Every row gives one point. A path goes straight from each point to the next, and from the last back to the first. The post is the endless flat space through its rows: a point in 2 columns, a line in 3, a plane in 4, and so on, so that a path can go around it. Count how often the path circles the post. Going back the other way cancels.
In the rows, zero is written as 128.

Post (1 x 2)
[[114 137]]
Path (13 x 2)
[[144 146]
 [133 105]
 [105 115]
 [ 61 124]
 [ 84 173]
 [122 159]
 [137 195]
 [146 143]
 [128 104]
 [ 98 100]
 [ 80 113]
 [ 46 182]
 [127 188]]
Times around: 2

Post (2 x 3)
[[151 164 105]
 [129 105 143]]
Path (23 x 3)
[[151  72 109]
 [159 113 112]
 [167 121 131]
 [154 152 161]
 [108 196 146]
 [ 97 196  93]
 [119 116  77]
 [156 115 117]
 [176 100 138]
 [196 142 137]
 [179 112 101]
 [148  85  90]
 [125 106 105]
 [155 105 111]
 [188 103 152]
 [157 176 119]
 [142 243  99]
 [ 98 195 108]
 [131 176  64]
 [141 101 122]
 [163 139 115]
 [178 151 156]
 [195  90 121]]
Times around: 2

Post (5 x 6)
[[124 119  89 147  81 162]
 [144 120 147 118 120 176]
 [134 134 173  40 119  50]
 [148 149 104 195 111 133]
 [119  71 125 124 155 179]]
Path (22 x 6)
[[159  75 179 129 186 176]
 [167 153 138 111  45 161]
 [143  66 166 104 107 148]
 [117 120 153 151 135 143]
 [104 100 131  85 124 164]
 [111 122  87 100 145 128]
 [146  58 126 101 192 183]
 [187 104  97 168 110  89]
 [159  70 197 145 177 153]
 [ 81  99 172 121 108 202]
 [ 87 178 118 108  84 118]
 [105 151  73 150 174 107]
 [176 121  95 140 126 187]
 [158  68 140 105 142 177]
 [131 117 146 147  83  33]
 [110 127 147 115  88 140]
 [118 148 138 161 174 122]
 [128 103  93 157 196 167]
 [172 172 108 143 115 160]
 [134 188  99 174 140 151]
 [133 181 150 166  99  98]
 [124 108 153 166 111  79]]
Times around: 2

Post (8 x 9)
[[130  99  75 110  74 164 113 127 170]
 [128  82 144 148 159  70 132 115 159]
 [184  65 130  86 150 141  87 179  87]
 [ 62 114  91 170 154 112 205 104 164]
 [146 124 131 141 117 118 126 145  83]
 [ 72 127  55  49 113  80 160  75  64]
 [124  82 164 110 163 150 107 117 131]
 [131 109 128 121  62 147 154 194 137]]
Path (26 x 9)
[[123  81 138 129 231 145  88 147  99]
 [101 111 168 125 112 113 108 116 123]
 [152 130  73 190  57 131 128 155  96]
 [130  99 148 146 116 100 151 120 127]
 [134 136  81  95  52 130 194  88 164]
 [133 121  74  98 121 130 137 120 161]
 [166 126  98 196 129  79 107 167 122]
 [115  94 116 139 157  50  93 128  69]
 [166  49 127 163 109  59  81 156  84]
 [142  91  90  94  74 133 112 144  59]
 [113 122 160 148 117  94 187  89 110]
 [121  91 120 102 146 187 184 137 206]
 [125  94 122  89 173 113 130 135 118]
 [147 102  63 146 134  82  79 162 140]
 [112  64  88 133 122  75 108 141 158]
 [ 55  86 132 151 115 113 179  96 140]
 [154  85 124 131 167 143 150 127  78]
 [158 102 102  77 146 136 166 122 116]
 [157 131 101 103 178  77 142 121 120]
 [144 155 114 123 122 118  50 119 100]
 [ 95  78 142 153 141 139  70 118 151]
 [ 66  73  91 148  93 101 151  97 161]
 [103  63 173 131 110 177 190 121 153]
 [156  91 123 211 109 113 187 130 185]
 [125  92 113  79 116  68 180 131 140]
 [142 110  78 156 208 101 178 178 147]]
Times around: 4

Post (10 x 11)
[[118 129 136 106  99 146 129 176 171 124 111]
 [139 131 106 122 187 132 132  68 168  93 119]
 [183 116 119 195 138  66 142 164 118 134 157]
 [136 132 122 147 146  66  99 166 150 184 114]
 [137 175 155 126 154 144 169  81 140 119  93]
 [ 90 148  96  30  70 170 170 177 126 145 129]
 [115 174  88  91  57 204 160 129 164 150 136]
 [144 124 128 182 130  77  99 109 119 119 110]
 [172 114 111  85  65 118 157 166 152 140 122]
 [135 131 103 171 154  86 148 128 140 122  65]]
Path (19 x 11)
[[144 114 150 109  74  90 192 170 122 111  93]
 [101 146  60 110  82  81 142 185 162 160 112]
 [173 164 104 161 104  99 155 186 136 156 129]
 [175 100  93  56 170 143 119 129 159 119 171]
 [123 122 115 151 141 133 124 126 130 117  53]
 [158 173 113  97 102 157 148 120 140 130  60]
 [154 174 157 166 109  62 159 150 127 160  65]
 [128 145  67  97 140 108 149  81 144 136 150]
 [149  78  90  38 153 114 167 115 158 101 109]
 [147 143 137 137  63 166 208 129 113 104  42]
 [113 112 159  41 136 126 117 185 181 112  33]
 [217 124  53  95 117 115 154 165 185 152 167]
 [101 175  63 151 104 171 125 147 174 181  81]
 [108 118 134 112 150 140 125 142 130 170 111]
 [183 103 164 140 164 142 148 144 129  75  75]
 [134 221 126 106 114 181 140 171 157 180 110]
 [142 171 100 142  73 134 176 134 173 135  80]
 [120 124  97 186  87 104 154  92 128  99 122]
 [ 71 125  80 143  52  96 106  99 158 101  69]]
Times around: 1

Post (13 x 14)
[[229 107 103 167 127  95 120 117 125 145 129 126 126 128]
 [113  71 144 135 139 143 106 135 133 179  82 105 108 130]
 [114 102 127 184 145 139  72 125 167 122 148 105 148 113]
 [118 158 161 158 111  91 129 189 160 106 155 106 111 122]
 [150 192 140 137 127  85  75 178 104 136 112 140 129  99]
 [128 159 111 180 136 125 104 156 138  96 136 117  61  45]
 [ 78 134 110 124  83 131 164  98 139 125 140 124 162 158]
 [108  78 172 108  94 133 158  63  82  90 106 120 173 118]
 [128 182 102 162 114 152 124 136 195 141  79  72  96 158]
 [164 163 117 131 116 141  78 140 119 130 161  95  80 106]
 [124 130 124 172  86 142 130 142 102 140 110 131 160 142]
 [105 158 140 164 143 167 134  96 105 160 163  77 122  75]
 [105 145 162 176 123 142 141 113 150 147 155 132  90 184]]
Path (20 x 14)
[[ 78  92 216 146 132 126 150 129 111 140 100 117 162  31]
 [ 88  91 139 198 147 152  92 101 163 117 108 117 102 125]
 [141 119 122 151 149 117  83 108 126 127  96 125 105 128]
 [ 78 125 136 105 115 155  74 101  86 169 130  50 127 126]
 [168  82 137 120 109 119  84 108 154 178 141  88 171 132]
 [155 140 149 166 135 117  97 171 149 196 130 125 171 135]
 [176 139 130 139 128  86  82  92 136 102 242 120 133  51]
 [ 90 144 154 128 136 133 124  86 118 106 113  92  90 101]
 [115 154  91 131 147 138 122 135 102 175 184 104 126 154]
 [ 49 151 175 148 172 155 110 127 152 171 133 130 114 113]
 [128 191  94 174 128 124  98 138 177 127 190 100  70  36]
 [187 134 150 165 116 144 108  87 159 132  97   7 167  86]
 [116 161 158 161 117 188 157  82 131 132 125  83 100  89]
 [111 105 109  73 113 142 163 147  56 157 128 125  66  44]
 [114 156  74 178 134 109  85 157 122 174 164 151 141 130]
 [102 123 143 194 145 139 111  44 151 133 158  73 122  96]
 [100 140 178 175 101 136 123 136 122 125 114  97 167 110]
 [149  64 105 178 102 114  83 138 143 124  69 109 164 157]
 [100 160 120 152 102 179 139 117 168  72 128  95  79 195]
 [169  97 116  95  89  87 134 176 101  76 131 113 116  50]]
Times around: 1

Post (17 x 18)
[[129 115  94 101 110 149 135 136 146 126 103 176 123 144 133 120 135 159]
 [145 165 138 143 171 147 114 166 110  89 206 170 153 112 148  53 165  92]
 [124 133 129 158 123 105 158 123 160 145 161  76 128 100 133 138  96 148]
 [160 136 151 137 141 141  94 136 116 162  84  94 133 191 117 141 175 116]
 [207 125 147 204 144  69 185  85  98 158  79 105 131  49  98 102  92  29]
 [110  66 147 138 135 114 104 108 103 109 101 125 147 106 115  92 131 131]
 [151  84 117 189  86 114 132 157 107 129 107  98 107 147 155 123 100 121]
 [140 123 107 126 156 171 168 133 129  61 214 204 165 136 141 147  84 122]
 [117 148  75  75 159  61 113 132  70 122 164 111 166  90  91  86  94 124]
 [108 126  82 178 151  94 135 114 162 142 136 127 118 105 133 151  87 141]
 [104  98 108 148  83 148 108 145 144 162 125 168 140 163 115 147 123 118]
 [154 141 126 160 110 165 121 122 163  84 136 126  59 147 121 166  56 106]
 [105  69 129 124 117 149 129 135 146  91  76 142 105 110 134 171 128  91]
 [ 72 129 106 137  75 158 140 131 116 132 123 198 136 124 170 171 103 104]
 [111 125 106 136  94 147  90 155 141  99 107 134 163 158 145 109 150 138]
 [185 132 129 151 113 149 134 124 132 131  77 167 106  84 152 189  81  87]
 [137  87 115 118 102 139 106 108 143 119 149 159 151 168 158 141 152 109]]
Path (32 x 18)
[[174 161 113 150  93 165 110 138  91 193  77 247 150 143 175 135 125 114]
 [ 99 146 125 164 132 169 105 158 124 128  80 183 108 162 112 145 114 123]
 [108 117 116 175 147  63 155 105 128 156 154 127 112 117  66 116 129  91]
 [ 51  93  87 166 122 199 124 163 155  25 214 206 168 136  91  48 143 156]
 [156 157  91  51 180 162 109 143 118 126 130  70  94 159  45 111 105 160]
 [ 42  78 125 206  83 160 127 139 112 175 131 166 186 155 118 101 101 100]
 [142 194 137 109  71 174  90 130 163  97 131 157 143 162 150 129 129  66]
 [136 134 155 168 159 157 144 167 162  81  75 164  79 135  72 131 127  94]
 [178 148  60 184 136 124  90 117 186  96  86 136 120 181 121 169 148 140]
 [147 139 110 172 126  83 135 102 127 160 148 117 141 119 138  74 151 172]
 [165 171 118 145 115 161 119 158 149 132  81 118  52  96 157 162 144  85]
 [127 118  98 107 149  91 169  92  81 168 235  97 212 100  96 122  81  38]
 [136 127 114 138  76 128 140 103 156 177 118 130 174 195 114 107 118 161]
 [169 108 159 182 105 105 119 127  91  89  96 120 152 141 138  32 157  59]
 [191  76 182 162 103  61 145  71  75 118 107 117 161 169  98  51 150  22]
 [ 89 113  96 168  44 151 119 197 176  44 141  93 108 155 158 192  69 183]
 [112  98  97 168  84 140 103 101 158 121 141 118 118 145 176 190 132 133]
 [181 185 113 246 157 159 105 144 145 136 132 116 111 161  56  75  68 107]
 [188 147 155 154 160 119 119 124  77 201 139 111 104 124 138  96 100 118]
 [124 101 113  85 118 109 138 116 168 145 104 168 104 149 113 120 146  80]
 [126 180 140 198 159 114 169 115 159  95  78 143  74  98 137 155 104 121]
 [198 166 124 132 151 106 113 118 138 174 158 104  92 143 126 150 164 116]
 [142 179  62 157  41 162 123 155  67  71  79 104 174 117 122 154  21 104]
 [105  63  74 156 152 135  96 142 110  60 131 159 124  49 184 136  87  56]
 [ 65  27  99  97 102 147 123  88 158 158 127 203 160 161 167 136 119 213]
 [171 167 115 131 103 130 125 165 141 196  65  90 131 163 143 201  88  90]
 [161 119 124 126  90 153  65 164 157 146  88 118 147 162 128 116 151 112]
 [ 81 118 130 120  75 156 115 101 163 157 155 196 145 186  86 134 122  93]
 [131 114 111 150 158 101 137 167 130  85 124 141 159  88 149 142 133 137]
 [152 156 113 205 125  99  91 109 156 147 174  99 128 153 116 175 136  80]
 [120 192 100 172  62 203 184 141 157 152 106 152  99 120  76 149  89  47]
 [ 83 165  81 135 121 117 158 129  72 207 158 147 157 123 158 146  82  82]]
Times around: 5

Post (17 x 18)
[[136 128 101 151 139 157 147 135 113 132 136  88 157  75  95 104 149  98]
 [151 173 110 148 126 126 123 124 143  84  91 143 121 118 123 110  98 145]
 [149 106 141 104 105 160 151 178  71 143 109 108 115 131 129 149 148 149]
 [115 138 107 136 144 147 142 146 143  89 132 129 122 161 121  97 133 109]
 [113 110 107 168 120 116 140 133 138  95 129 103 165 127 170 129 141 100]
 [ 77 102 126 124 133 131 141 161  93  98 132 134 148 121 175 144 113 149]
 [185 144 148 153 174 118 139 124 131 155  76 138  94 111 165 111 173 135]
 [116 145 129 121 146 157 171 135 138 132 130  88 136 156 115 112  98 127]
 [141 156 108 143 153 183 107 116 151  83 103 138  89  80 106 184  94 158]
 [147 113 135 105 157 114  95  88 151  74 120 122 164 125 103 146  99 127]
 [194 148 125 116 114  89 100 141 129 130 115 149  96  94 150 161  97  93]
 [117  77 128 140 140 144 104 122 171 146  43 150  88 111 120 138 141 104]
 [113 147 141 157 121  80 106 102 140 138 157 136 120 140 146 135 133 123]
 [147 157  94 136 115 154  90 109 126 114 106 101  79  80 176 152 124 122]
 [147 137 159 123  74 180 108 122 129 111 109 102 109 116 142 124  92  91]
 [ 98 144 144 125 139 139 114 131 158 120 123 139 173 145 153 118 131 144]
 [136 143  78 162 147 180 136 125  84 129 167 131 146 117 123 133 121 158]]
Path (25 x 18)
[[144 105 135 174  85 165 102  96  86  94 142 118 115 115 140 128 131 137]
 [119 121 136  88 155 139  96 212 126 103  35 148  93  77 114 103 146 170]
 [126  93  62 186 132 166 147 154  30 135 173 164 124 145 107 181 153 172]
 [150 119 144 137 146 131 183 129 137 112 104 113 101 105 139 149 100  88]
 [ 92 131 100 154 166  80 114 120 197 108 152 169 126 112 148  86 130  92]
 [122  93 105 124 154 177 105 167 153  78 100 103 177  97  70 169 113 159]
 [111  96 123 153 179 134 132 143 152  82  88 143 193 153 164 131 128 125]
 [113 131 100  85 134 181 152 166 147 111  92  68  89  99 173 145  89  59]
 [118 185 112 146 236 131 176  78 165 127 153 174 133 143 117 105  89 124]
 [160 119 132 170  71 113 122 100 108 108 110 106  58  87 106 155 141 143]
 [ 84  99 119 182 163 164 117 111 128 124 183 138 178 141 139 150 113 176]
 [136 135 101 146 151  86  88 108 141  83  96 140  90 139 115 109 113 148]
 [132 172 111 163 167 132 183 106  69 198 166  70 137 169 165 105 127 130]
 [103 111 125  70 124 210 156 153 159  94  50 115 134 153 184 124 117  96]
 [133 172  86 173  91 117 145 115 164 136 128 125  81 166 167  95 107 116]
 [107  59 112 122 138  95  99 181 104  81 112 153 138 108 161 130 122 116]
 [125 105 130 170 140 114  89 133 160  97  84 190 122 117 138 125  66  96]
 [105 157 122 112 146 135 134 158 113  97 120 131 178 145 105 103 131 111]
 [161 151 107 154 113 150 182 155 135 102  67 114 119 106 165 108 104  66]
 [130 141 202 124  82  80 148 157 118 148 173 110  77 143 167 144 189 133]
 [102  97 116 136 135 186 105 100 115  94  78 122 129  65 119 153  66 175]
 [ 96  78 135  91  95 180 143 142  58 124 116   7  71 113 209 113 131 112]
 [167 123  96 137 137 153 176 137  63 116 133  80  69 154  99 132  83 116]
 [143 162  91  83  98 137 102 133  62  88  83  62  68  81 195 145 145 142]
 [119 116 140 146 116 148 125 125 198  93 113  86 136 129 182 118 176  53]]
Times around: 5
